Each row of a before or after table is a point. One or more steps were done to the points. Then noise was added and the rows were shuffled. The steps act on how far a point lies along the listed directions, d1 being the first. Name the steps. A step turns or swaps two directions, mirrors them in a line or flattens them onto one, adds a multiple of one to another, or multiplies one. Angles are multiples of 10 degrees, from the lower direction toward the higher: turns from -170 to 170, lines from 10 to 170 but not 90. Use the fewest steps. Two steps may share a direction if one is a turn and the other turns, adds or multiplies; they go together, in the order done. Otherwise the lowest direction goes first.

Directions:
(1): [ 6.6  0.1 -3.0]
(2): [1.3 6.4 3.1]
(3): [-2.7  3.3 -5.8]
Before:
[[-2.1 -0.2  4.3]
 [-5.9 -5.3 -4.9]
 [ 0.4 -3.2 -3.8]
 [-0.9 -4.2  2.0]
 [-4.5 -2.7  7.7]
 [-3.3  0.8  5.7]
 [-1.7 -8.1  3.8]
 [ 1.2 -6.8  0.2]
 [ 0.4 -0.1 -3.7]
 [-6.5 -6.2 -2.9]]
After (10 x 3):
[[-0.6 -6.9  0.8]
 [ 8.5 -2.4  1.3]
 [ 2.5 -6.1 -7.0]
 [ 4.0 -8.0  1.0]
 [ 2.2 -3.8  0.7]
 [ 4.6  0.3  1.4]
 [ 6.7  1.1  1.0]
 [-3.1  0.2 -2.0]
 [ 0.4 -5.7 -8.1]
 [-3.1 -3.3 -2.3]]
Steps: multiply d1 by -1

Directions:
(1): [ 1.3  5.1  2.3  3.5  8.2 -0.6 -5.5 -0.1  3.6]
(2): [ 8.3 -1.9  1.2  0.1 -0.8 -0.7 -1.5  8.7 -1.6]
(3): [ 4.3  1.3 -3.0 -5.0 -2.2  1.8 -7.6 -5.3 -2.9]
(4): [ 7.0  3.4  2.2  3.2 -0.5  4.2  6.3 -4.9 -0.4]
Before (8 x 9):
[[  1.6   1.8   0.7   2.1   0.9   2.3  -1.9   2.7   0.0]
 [  9.7   8.0   0.7   6.1   2.2   3.5   3.9  -8.4   2.3]
 [  0.3  -3.5  -1.7   0.5  -3.1  -3.7  -3.2  10.0  -2.4]
 [ -9.3  -3.6  -1.0  -3.2  -3.9  -0.7   6.1   2.4  -1.3]
 [  2.0   7.5   2.3   4.5   3.0   0.5   0.6  -4.5   3.2]
 [ -1.7  -2.5   0.2   0.1  -0.4  -0.3   1.2   4.8   0.0]
 [-10.3   4.1   4.8   8.8   1.4   1.4  12.3  -2.4   3.7]
 [ -1.6   0.9  -0.6   2.7   3.2  -0.6  -4.0   0.1   0.1]]
After (8 x 9):
[[ -3.2  -0.6  -2.1  -2.8  -1.1   0.6  -2.1  -1.8  -0.8]
 [ 10.9   7.1   2.2   7.6   2.6   2.5   6.2  -4.1   2.7]
 [ -2.3   2.9   0.4   1.9   1.3   2.7  -0.8  -0.9   1.0]
 [ 13.2   4.7  -1.2  -3.9  -5.6   4.8  -9.6  -2.6  -6.1]
 [ -0.6   0.8  -0.1   2.7   3.0  -1.0  -4.3   1.4   0.1]
 [-10.6  -0.5  -4.1  -0.5  -2.2  -2.6  -2.0  -3.1  -0.5]
 [ -0.1  -3.4  -3.3  -8.0  -6.5   0.8  -2.3   2.5  -5.4]
 [  7.1   6.7   2.7   3.8   2.4   0.3  -1.3  -0.7   2.0]]
Steps: turn d2 and d3 by -170 degrees

Directions:
(1): [-5.1 -6.9 -0.4 -4.6 -0.8 -0.7 -7.4  4.6  0.2 -2.7  5.2 -1.0  3.5  4.8]
(2): [-0.6 -7.2  3.1 -6.3  3.4  0.8  3.7 -4.6  2.1  0.4 -2.9  4.8 -6.9  3.2]
Before, 10 rows:
[[-0.7 -0.5  0.0 -1.8  2.9  1.4  1.2 -2.0  0.4  0.7 -1.4  0.6 -2.4  0.3]
 [ 1.5  3.4 -1.7  2.1 -0.6 -0.8  2.7  0.2 -1.2  0.4 -0.2  0.0  1.3 -1.5]
 [-0.1  0.7  0.0  2.3  0.0 -0.3 -0.9  1.6 -0.8  0.8  1.1 -1.6  2.7 -1.4]
 [-1.3  1.6 -2.0  0.7 -2.0  0.9 -3.3  4.2  0.8 -0.5  3.2 -3.6  4.1  0.8]
 [-0.3  4.0 -2.3  4.0 -3.2 -0.9 -1.4  1.8 -0.9 -0.8  1.2 -3.2  4.4 -0.7]
 [-2.8 -5.5  0.5 -3.3 -0.5 -1.6 -5.2  2.5 -0.4 -0.8  3.3  0.1  1.6  4.4]
 [ 2.4  2.0  0.8  1.6  0.9  0.6  2.9 -1.4 -1.6  1.2 -1.7  0.3 -1.2 -0.9]
 [-0.6  0.2  0.6 -0.4 -0.7  0.1  1.4  0.4  0.2  0.0 -0.9 -0.9 -1.8  0.4]
 [-1.1 -2.4 -0.3 -1.6 -0.7  1.0 -2.4  0.6 -0.6 -0.3  2.2  0.4  1.4  2.0]
 [ 0.7  2.7 -1.9  1.7 -1.3 -1.6 -4.0  2.9 -0.8 -1.9  2.3 -3.0  5.4 -1.1]]
After:
[[  5.9   6.5   1.3   4.7   1.4   0.8   8.4  -4.7  -1.8   3.1  -5.6   1.1
   -4.0  -4.0]
 [ -0.1   4.3  -1.5   5.5  -1.6  -0.9  -3.2   4.6  -1.7   0.8   3.1  -4.5
    6.7  -3.1]
 [  4.2  10.2  -2.6   7.3  -1.5  -0.8   5.0  -0.3  -2.0   1.5  -2.0  -1.8
    2.6  -5.5]
 [ -0.1   0.2   1.3  -0.9  -0.5   0.4   2.4  -0.7   0.5   0.2  -1.7  -0.4
   -3.2   0.2]
 [ -9.6 -16.2   0.8 -10.8  -0.9  -2.5 -14.5   7.8   0.1  -4.1   9.7  -0.4
    5.0  11.6]
 [ -4.2   3.8  -5.2   3.5  -5.6  -0.3 -11.2  11.4  -0.7  -2.6   9.2  -8.8
   12.8   1.0]
 [  0.3  12.1  -5.8  11.5  -7.2  -1.6  -5.6   7.3  -3.3  -1.2   4.6  -8.9
   12.0  -4.0]
 [ -0.7   7.8  -5.5   6.7  -5.2  -2.7 -11.2  10.1  -3.0  -3.4   7.7  -8.6
   14.3  -2.5]
 [ -4.2  -7.0  -0.3  -5.0  -0.9   0.7  -6.9   3.2  -0.2  -1.9   5.2  -0.2
    3.2   5.5]
 [ -0.2  -3.1   1.9  -4.1   4.6   1.8   4.6  -5.3   1.7   1.3  -4.1   3.4
   -6.8   1.1]]
Steps: multiply d1 by 3; multiply d2 by 3

Directions:
(1): [-1.3  0.8  4.1 -3.2 -5.3 -4.1  5.5  2.7 -9.5  3.5 -3.7  3.8 -5.3  0.7
  4.4  2.6  4.8 -5.2  2.9 -5.0 -0.2  5.2 -2.5 -1.9]
(2): [-5.7  1.6  0.5  0.7  2.6  3.9 -1.2 -5.8 -1.0  1.6  3.7 -0.3  3.2 -7.3
  0.4 -1.8 10.1 -3.8 -5.7  5.2 -3.1  5.4 -1.7 -4.9]
Before, 13 rows:
[[-4.3  0.7  0.9  0.2  1.8  4.2 -1.3 -3.8 -0.8  1.3  2.4  1.1  3.5 -4.1
   0.6 -2.9  6.9 -3.3 -3.5  3.5 -0.6  4.2 -0.8 -2.3]
 [-3.6  1.0  1.3  0.1  0.8  1.7  0.0 -2.2 -3.5  1.8  2.6  0.0 -0.4 -3.6
   1.5 -1.9  6.0 -2.9 -2.6  4.1 -2.8  5.4 -2.2 -3.4]
 [-1.6  0.7 -0.9 -0.4  1.5  2.7 -2.4 -2.6  1.9  0.4  2.5 -0.8  2.3 -2.4
  -1.2 -1.4  1.2 -0.1 -2.5  2.8 -1.6  0.4 -0.3 -2.6]
 [-1.4  0.0  2.2 -0.9 -3.7 -3.6  2.9  2.7 -5.0  1.1 -3.8  2.0 -3.4  1.4
   2.6  2.2  0.6 -1.5  3.9 -3.6  0.8  2.9 -2.1  0.4]
 [-0.5  0.0  0.8  0.1  0.5  0.9 -0.2 -1.5 -1.1 -0.7  0.9  0.0  0.7 -2.5
  -0.3 -0.6  2.3 -0.7 -1.8  0.9 -1.0  1.7  0.3 -2.6]
 [ 0.0  0.1  0.0 -1.7 -0.6 -0.6  0.7  0.3 -1.7  0.3 -1.0  1.6 -0.2 -0.3
   0.9  0.6  1.6 -1.2 -0.6 -1.8  0.3  2.1 -0.9 -0.5]
 [-2.1  1.2  0.0 -0.5  2.2  1.7 -0.8 -4.2  0.6  1.2  2.0  0.2  2.9 -3.8
   0.4 -0.6  4.8 -1.7 -3.4  4.0 -0.8  2.2 -0.6 -2.4]
 [-0.9  0.6  1.4 -0.1 -1.3 -1.3  1.7 -0.3 -3.5  1.0 -1.3  1.8 -2.6 -0.3
   2.0  2.2  2.3 -2.9  0.7 -2.0  0.2  1.6 -2.2 -0.4]
 [ 1.3 -0.6  1.0 -2.8 -3.4 -2.5  3.7  2.2 -4.6  0.5 -3.1  1.6 -2.9  2.9
   2.2  2.0 -1.1 -0.5  3.9 -4.0  1.7 -0.5  0.0  1.0]
 [-4.1  0.7  1.7 -1.2 -1.0  2.1  2.3 -2.6 -5.4  2.7  2.0  1.2  0.9 -3.7
   1.4  0.3  7.9 -3.2 -2.2  0.0 -2.1  5.0 -2.2 -3.6]
 [-2.3  0.9  1.0  0.4 -0.9  0.2  1.0 -0.3 -3.0  0.9  0.4  1.8  0.1 -2.0
   0.7  1.3  4.0 -2.7 -0.9 -0.5 -0.8  1.5 -0.7 -2.8]
 [-2.4  0.2  0.4 -2.2  0.0 -0.3  1.8 -1.6 -4.1  1.3 -0.6  0.8 -0.1 -2.5
   0.3 -0.4  5.7 -3.1 -0.6  0.7 -0.4  4.3 -1.4 -1.5]
 [-1.9  0.2  2.7 -1.2 -3.2 -1.6  2.0  1.1 -5.7  2.3  0.0  2.6 -2.8 -1.2
   2.3  0.0  3.3 -3.7  0.2 -1.9  0.9  3.3 -1.4 -0.9]]
After, 13 rows:
[[-11.1   2.8   3.3  -1.1   0.8   5.8   2.2  -8.9  -8.8   5.4   5.5   1.7
    3.4 -12.1   2.9  -1.3  21.0  -8.8  -8.3   5.0  -5.8  12.6  -4.9  -9.9]
 [ -5.2   1.6  -1.2   0.5   3.9   5.9  -3.9  -6.8   2.5   0.9   5.5  -1.6
    5.2  -7.3  -1.6  -3.0   7.2  -1.9  -6.7   6.9  -3.6   3.1  -1.0  -5.6]
 [ -1.8   1.0   2.4  -0.8  -2.2  -1.8   2.9  -0.3  -5.8   1.9  -1.8   2.6
   -3.5  -1.0   3.0   2.6   4.4  -4.5   0.7  -2.6  -0.2   3.3  -2.9  -1.3]
 [ -6.8   1.6   1.7  -2.3   0.8   1.7   2.0  -5.3  -6.7   3.1   1.4   1.3
    1.2  -7.6   1.5  -1.2  14.0  -6.9  -4.2   3.6  -2.7   9.2  -3.1  -5.3]
 [  0.3  -0.3   3.4  -2.3  -6.5  -6.6   5.3   5.8  -7.9   1.7  -6.5   3.4
   -6.5   4.4   4.0   3.8  -1.6  -1.8   7.1  -7.4   1.9   2.6  -2.3   1.7]
 [ -3.8   0.9   4.1  -2.0  -4.2  -1.8   3.4   0.4  -9.0   3.9  -0.2   3.7
   -3.6  -2.9   3.9   0.3   7.5  -6.3  -0.4  -2.1   0.1   6.4  -2.6  -2.9]
 [ -8.0   2.9   0.3   0.4   5.1   6.1  -2.3 -10.5   0.0   2.7   6.1  -0.3
    6.6 -11.5   0.6  -2.7  15.2  -5.4  -9.6   9.8  -4.0   7.5  -2.3  -7.4]
 [ -3.4   0.8   1.1   0.5   1.8   2.9  -0.7  -4.5  -1.7   0.2   2.7  -0.1
    2.3  -6.2   0.0  -1.5   7.5  -2.7  -4.7   3.5  -2.6   4.5  -0.6  -5.1]
 [  5.0  -1.6   1.7  -4.1  -6.7  -6.4   6.0   7.1  -6.3   0.3  -6.7   2.8
   -6.7   8.3   3.0   4.0  -7.2   0.9   8.7  -9.1   3.8  -3.0   0.6   3.9]
 [ -0.7   0.4   0.5  -2.0  -1.0  -0.7   1.3   0.0  -2.9   0.8  -1.1   2.1
   -0.6  -0.9   1.5   0.8   3.2  -2.2  -0.8  -1.9   0.0   3.2  -1.3  -1.2]
 [-10.7   3.2   2.4   0.6   3.3   6.0  -0.8  -9.0  -5.8   4.1   6.7   0.1
    3.0 -12.3   2.5  -3.8  18.9  -8.2  -9.2   9.9  -6.6  12.5  -4.6  -9.6]
 [ -5.5   1.9   1.9   0.3  -0.3   1.7   1.2  -3.0  -5.0   2.2   1.9   2.1
    1.1  -5.8   1.6   0.8  10.1  -5.5  -3.5   1.5  -2.5   5.1  -2.0  -5.7]
 [-12.1   2.9   1.7   1.2   5.3   9.5  -3.0 -11.8  -2.2   3.5   7.5   0.7
    7.9 -14.1   1.2  -5.4  20.8  -8.5 -11.4  10.6  -4.8  11.5  -3.1  -9.0]]
Steps: multiply d1 by 1.6; multiply d2 by 3
